Every row gives one point. The points of each table are mixes of a few directions, plus a little noise. How many directions does each table use, and how many do they share? Where both have some left over, give the other angles between the two spaces (their principal angles), to ten degrees, smallest first.

First, 5 rows:
[[-43  29]
 [ 85 -52]
 [-28  16]
 [-42  24]
 [ 31 -18]]
Second:
[[-49  30]
 [ 76 -48]
 [ 31 -19]
 [ 11  -7]
 [ 42 -27]
 [-42  27]
 [-68  43]]
Directions: first 1, second 1, shared 1

First (5 x 4):
[[ 37 -21  10 -53]
 [-53  28  -8  95]
 [ 14 -10  14   4]
 [  8  -2  -7 -39]
 [ -8   6 -10  -8]]
Second, 6 rows:
[[-21 -39  -4  15]
 [ 50  88   8 -33]
 [-21 -38  -3  15]
 [-17 -30  -3  12]
 [ 32  57   6 -21]
 [-21 -38  -3  15]]
Directions: first 2, second 1, shared 0; angles 70

First, 8 rows:
[[ -1  19  22  24  46   1]
 [  0   3   3   3   7   1]
 [ -1  14  15  17  33   0]
 [  2 -39 -45 -50 -95   1]
 [ -2  34  40  44  84  -2]
 [ -1  16  17  20  39   0]
 [  2 -20 -24 -26 -49   1]
 [  2 -25 -29 -33 -62   0]]
Second:
[[ 20   2  10 -10 -23  46]
 [ 16  14   4  74  47 -88]
 [-40 -20  -9 -24 -26  71]
 [-22  -5 -13 -31   4 -19]
 [  9   7   2  19  18 -41]
 [ 15   0   5 -26 -18  30]]
Directions: first 1, second 3, shared 0; angles 50

First (7 x 9):
[[  3 -10  26   0  16  -2 -22 -15  -4]
 [-15  -6 -23  12  10  17  27   0  17]
 [ 11  31 -53  -9 -50  -5  45  28 -25]
 [-29 -27  -6  25  47  28  17 -13  45]
 [ 21 -13  58   8  42   4 -31 -57 -32]
 [-11 -14  -7  21  32  23  23 -18  12]
 [ 16  37   6 -56 -95 -62 -56  76 -17]]
Second (8 x 9):
[[  5  14  20 -16 -26 -26 -11  40  13]
 [ 16 -63 -34  -3  16  12  74 -63 -44]
 [-14  45  19  23  15  17 -53  19  28]
 [-23   0 -17 -26  -4 -34  18 -31 -16]
 [-17  58  39  19  26  -4 -30   1  23]
 [-34 -28 -60 -59 -45 -50   8 -15 -25]
 [ 46 -53 -15  28  -6  61   3  31   1]
 [ 20  28  48  35  26  23  -9  18  21]]
Directions: first 3, second 4, shared 1; angles 60, 70

First (8 x 11):
[[  6  -1  27  -9  21 -20  74  41  17  57   6]
 [ 26  12  35  -4  17 -24  92  46  10  65  19]
 [-47 -12 -22 -18 -11  17 -31  -3  22 -19 -26]
 [-35  49 -34 -22 -69  30  11  20  31 -22  -6]
 [ 72 -18  28  40  44 -25 -24 -37 -57  -5  29]
 [ 16  16 -10  10 -19   8 -27 -20 -18 -29  11]
 [-41 -27 -17 -11   6  10 -43 -13  13 -19 -26]
 [  3 -19  -7  12  11   3 -52 -32 -19 -28  -6]]
Second:
[[-44  28 -32  37 -17  11 -17 -50  18  -5 -21]
 [-42   9   3  18 -15  41  17  55  18   1 -26]
 [  9  -5  -9  41  -2  17 -20  -4  11  33   5]
 [  2 -22   7   9  -2 -35  21   3 -36 -65 -29]
 [ 38 -12   3 -10  38  10  -8  46  10  20  35]
 [-13  14  54 -40  -7  53  -5  41 -27   1   2]
 [  2 -17   2 -54 -63 -46  68 -12  41  88  -1]
 [-18  -4  26 -20   5 -16  19  17 -52 -95 -34]
 [ 14  18 -46  26  53 -13 -50 -51   8 -34  26]
 [ 36 -16 -16   6   9 -46  -9 -53  -9  -2  13]
 [ 17   4   9 -13   2  25 -15   8  16  58  31]]
Directions: first 3, second 6, shared 1; angles 40, 80

First (10 x 14):
[[  6  36  30  10  36  -3 -17 -18  18 -48 -12  20 -13  19]
 [ 34 -29 -51 -57  -9  49  48  28 -32  95  -4  -1  16 -11]
 [-11  30  34  50  12 -22 -28 -17  29 -89   7   1 -16  18]
 [-15 -27 -15   0   0 -15  29   3  44  -3  16   3  11 -17]
 [ 19 -23 -31 -19  -3  24  23  18 -18  47  14 -16  12  -5]
 [ -2 -16  -8 -51  43  -3  19  -4  10  60   2  11  14 -21]
 [-30  23  48  54  -4 -41 -82 -18 -44 -39  11 -39 -16  16]
 [-37  16  38  88 -51 -46 -69 -12 -20 -80  13 -38 -16  18]
 [ 34  -4 -27 -17   3  40  36  16   7   9   3   7   2  10]
 [  4  -2 -16 -56 -28  14  45   3  10  50 -53  49   4 -21]]
Second (11 x 14):
[[ 20  23  -4  51 -69  28  -7  11 -24 -59 -13  -6 -15  29]
 [ 27  11  -5  55 -15  28 -31  14 -44 -36  35 -47  -8  35]
 [ 22 -16 -25  25  -3  25  10  19  -9  -7  37 -33   5  13]
 [-10 -35  -9 -42  79 -18  14  -1  18  60  41 -13  22 -25]
 [ 10 -34 -44 -10 -29  20  61  21  40   9  11   8  13 -13]
 [-49  29  48 -62   5 -53   0 -40  35  26 -85  82  -7 -38]
 [ 20 -17 -40  18 -63  33  50  23  22 -23  -2   5   0   4]
 [-29   6  35 -44  68 -43 -23 -26   2  44 -10  17   5 -24]
 [-14  13  25 -14  27 -24 -23 -16  -5  11 -13   9  -2  -6]
 [ 27  18   8  59  10  22 -58   9 -63 -38  44 -63 -14  42]
 [-22   6  14 -34  -2 -24  12 -16  25  14 -40  41  -1 -23]]
Directions: first 5, second 3, shared 3

First:
[[  8 -13   6 -31  43   1 -39 -20  12  31  42 -16  -7 -53  35 -20 -14  -8]
 [-55 -47  32 -89 -15  19  20  22 -36 -63 -13  -7   4   5 -32  13 -12  29]
 [ 19  19 -10  39 -17  -3  12  -2  10   4 -17  13  -4  20 -13   2   1  -2]
 [ 24   2 -12  25  -1  -5 -27 -35  30  39   6   7 -15 -25   5 -16  -7 -17]
 [ 23  23 -11  -1  36   0  -9   2   2  17  36  -1   6 -15  23 -17  -7  -6]
 [ 32  -4  11  50 -31   1   3 -18  37   3 -41   9 -34  11 -29   7 -16   6]
 [ 20  -1  27   9   4  10  14  14  10 -23 -15  -7 -21  13 -11  10 -22  21]
 [ 31  56 -60  37  -2  -9   2 -13   2  37  27  32  23   9  -3 -30  11 -27]
 [-86 -71  56 -84   7   4   3  33 -45 -54 -13 -44  13  -8  23  41  20  24]
 [ 18  47 -35  47  12 -15   6  10  -5  27  16   8  25  17  24  -5  25 -18]
 [-33 -11  -7  -1 -36  -4  16   6 -17 -17 -28   8  13  24 -19  15  22  -1]]
Second, 10 rows:
[[-26 -52 -21  49 -44  26  13  33 -34  52 -26  72 -55 -34  17 -26  27 -16]
 [-13  39 -19   6 -14 -13  -5 -36  22 -12  41 -47 -15 -11  12   8   4  13]
 [ -2 -11   0   1  13  18   2   7 -11  12 -13  13 -14 -14  11   3  -9   0]
 [ -8 -45 -20  18 -57  17   9  47 -10  56   3  95 -43  12  -1  -4  19 -18]
 [ 11   4  29   0  30 -24  -5 -16 -11 -46 -33 -50  61   7 -18 -22   6   0]
 [-23  12 -37   9 -17  30   3  -8  14  39  42  17 -80 -35  36  26 -13  11]
 [ 18  17  19 -18   5 -31  -7  -7  12 -35   4 -31  54  38 -29  -3   4  -1]
 [ 15   2  28 -18  52  -1  -2  -6 -11 -31 -36 -32  41  -2  -8  -3 -17   2]
 [ 16   8  19 -18  14 -19  -4  -1   5 -26  -7 -18  44  27 -21  -1  -2  -1]
 [ 11  27   0 -27  17   0  -5 -13  22 -11  25 -20   4  13   0  23 -18  10]]
Directions: first 5, second 4, shared 0; angles 40, 60, 70, 80

First, 8 rows:
[[  2 -15 -13  11 -13 -16  -6  -6  -4   7   4 -14   5  11 -15  -6  20   4
  -25 -12 -26 -14  -9 -14]
 [  2 -10  -8   8  -9 -10  -3  -4  -3   5   2 -10   4   7 -10  -4  12   2
  -17  -8 -18  -9  -6  -9]
 [ -3  19  17 -14  16  19   7   7   4  -8  -4  18  -7 -14  19   7 -24  -4
   31  14  32  15  11  16]
 [  3 -20 -18  16 -17 -21  -8  -8  -4  10   5 -19   7  15 -21  -7  27   5
  -34 -16 -34 -18 -12 -18]
 [  0   1   1  -1   2   1   0   0   0  -1   0   1  -1  -2   3   0  -2   0
    2   1   3   1   1   1]
 [  2 -13 -11  10 -10 -14  -4  -5  -3   6   3 -12   5   9 -13  -4  16   3
  -20 -10 -21 -11  -7 -12]
 [  3 -18 -16  14 -15 -18  -6  -8  -3   8   5 -18   6  13 -19  -6  23   5
  -30 -14 -31 -15 -10 -15]
 [-10  56  49 -42  46  57  21  22  11 -24 -13  53 -20 -41  57  20 -71 -14
   91  44  95  47  32  48]]
Second (8 x 24):
[[  7  -4  21 -19 -26  -4 -13  30   0   7 -49   7   3   7 -27  -6  45 -25
  -42   8   9  12  -1  27]
 [ 12   4 -15  10  25 -23   8   3 -16  -4  11 -12   1  11  20  16  35   2
    4  -3  -3  -3   5  16]
 [ -3 -16 -12  27  42   0  16 -15  -7   4  50 -34 -14  -6  52   4  -5  22
   27  -6 -24   1  10  -8]
 [ 17  10  17 -15 -12   0 -10   0  12 -34   0  46  22  21 -17 -11 -26 -30
  -10  -1  13   3  -3  14]
 [  4  27   3   2  23  -9 -35   1  10 -30  63  20  -1  -1  19   1 -61  -5
   50 -26   9  -8  17  12]
 [-19  -2 -29   2 -19  10  30 -23  -8  30 -36 -15  -3 -14 -26  10   9  31
   -4  16  -1 -14 -18 -41]
 [-23  13 -32  -2 -22   5  14 -17  -8  28 -31 -12  -6 -20 -33  15  -4  32
   11   7   9 -19 -15 -37]
 [  6 -33  46  -6  -8  18  -9  19  16  -1  -7   1  -2   2  13 -26   6 -28
  -35   6 -12  27   5  20]]
Directions: first 1, second 5, shared 0; angles 60

First, 11 rows:
[[  2   1  -8   5  -3  -2  -9 -13  -6  -2   0   8   7   0   3  -9   5   0
    6  -2  11   2  -5  -2   0   2  -6   2  18   2   5  -4]
 [ -8  -5  33 -21  12   8  36  55  24   9   0 -33 -29   0 -11  38 -20  -1
  -23   7 -48  -9  19   8  -2  -8  23 -10 -71  -6 -23  17]
 [ 10   6 -42  27 -15 -11 -46 -69 -30 -12   0  41  37  -1  14 -48  25   1
   29  -9  61  11 -25 -10   2  10 -30  13  90   7  29 -21]
 [  0   0  -3   2  -1   0  -3  -4  -2  -1   0   3   2   0   1  -3   2   0
    2   0   4   1  -2  -1   0   1  -2   1   6   0   2  -1]
 [ -9  -5  35 -23  13   9  39  59  26  10   0 -36 -31   0 -12  41 -21  -1
  -25   8 -52  -9  21   9  -2  -8  26 -11 -77  -6 -25  18]
 [  1   0  -4   2  -1  -1  -4  -6  -3  -1   0   3   3   0   1  -4   2   0
    2  -1   5   1  -2  -1   0   1  -2   1   7   1   3  -2]
 [ -1  -1   4  -2   1   1   4   6   3   1   0  -3  -3   0  -1   4  -2   0
   -3   1  -5  -1   2   1   0  -1   2  -1  -8  -1  -2   2]
 [ -7  -4  27 -17  10   7  30  45  20   8   0 -27 -24   0  -9  31 -16  -1
  -19   6 -39  -7  16   7  -1  -6  19  -9 -58  -5 -18  14]
 [ -4  -2  16 -10   6   4  17  26  12   5   0 -16 -14   0  -5  19  -9   0
  -11   4 -23  -4   9   4  -1  -4  12  -5 -34  -3 -11   9]
 [  4   2 -15  10  -6  -4 -17 -26 -11  -4   0  15  13   0   5 -18   9   1
   10  -3  22   4  -9  -4   1   3 -11   4  33   3  11  -8]
 [ 11   6 -44  28 -16 -12 -48 -73 -32 -13   0  44  39  -1  15 -51  26   1
   30  -9  64  11 -26 -11   2  10 -32  13  95   8  30 -23]]
Second, 11 rows:
[[  8  64 -44   0  -1 -38 -41 -56   6 -20   1   6 -73  19 -10 -46  -3  89
   34 -65  56 -21  21 -51 -39  52 -17  67  54   5  25  52]
 [  6   2 -32  -9 -16   8   4  10 -17   4  39   6   0 -14  14 -20  12   4
   -5 -14  28   5 -12  -7 -11  -2   7   2  56 -26   8  -8]
 [ -1  -8   0 -15  -4  12  23  36   0   8  23 -12  -6 -10   4  10  -1  -7
  -17   2 -11   1  -1   5  -4 -10  16 -10  -4 -18  -8  -2]
 [  0 -18   1 -12  -6  18  25  39  -6  11  25  -7  11 -14   8  11   3 -23
  -20  11 -12   7  -8  12   3 -18  16 -20   0 -20  -8 -15]
 [ -1 -15   3 -12  -4  15  23  35  -3  10  21  -9   6 -12   6  11   1 -18
  -18   9 -13   5  -5  10   2 -15  15 -17  -5 -17  -9 -10]
 [  2  -7 -13 -16 -10  15  22  37  -8   9  38  -7  -4 -15  10   0   5  -6
  -18  -3   2   4  -7   2  -7 -11  17  -9  20 -27  -4  -7]
 [ -1   6  11  19   9 -16 -26 -43   5 -10 -39  11   9  15  -9  -4  -3   4
   20   4   2  -3   4  -2   9  10 -20   9 -14  28   6   4]
 [ -6   4  34  27  20 -21 -30 -52  16 -13 -69   8  13  25 -18  11 -11  -1
   25  16 -18  -6  12   4  19  11 -26   6 -54  49   1   7]
 [ -4  -9  27  23  12  -9 -20 -36   6  -7 -49  10  29  14  -9  10  -4 -18
   15  23 -15   2   1  11  21  -1 -19  -7 -36  34   0  -8]
 [ -3 -19  18   8   4   6   3   1  -1   3 -16   3  28   0   0  13   0 -28
   -3  23 -17   6  -5  16  16 -13  -3 -19 -22  10  -5 -16]
 [  1  -1  -6 -14  -4   8  18  29   0   6  25 -10 -13  -8   4   4  -1   2
  -13  -6  -3  -1   1  -1  -8  -4  14  -3   4 -18  -5   3]]
Directions: first 1, second 3, shared 1
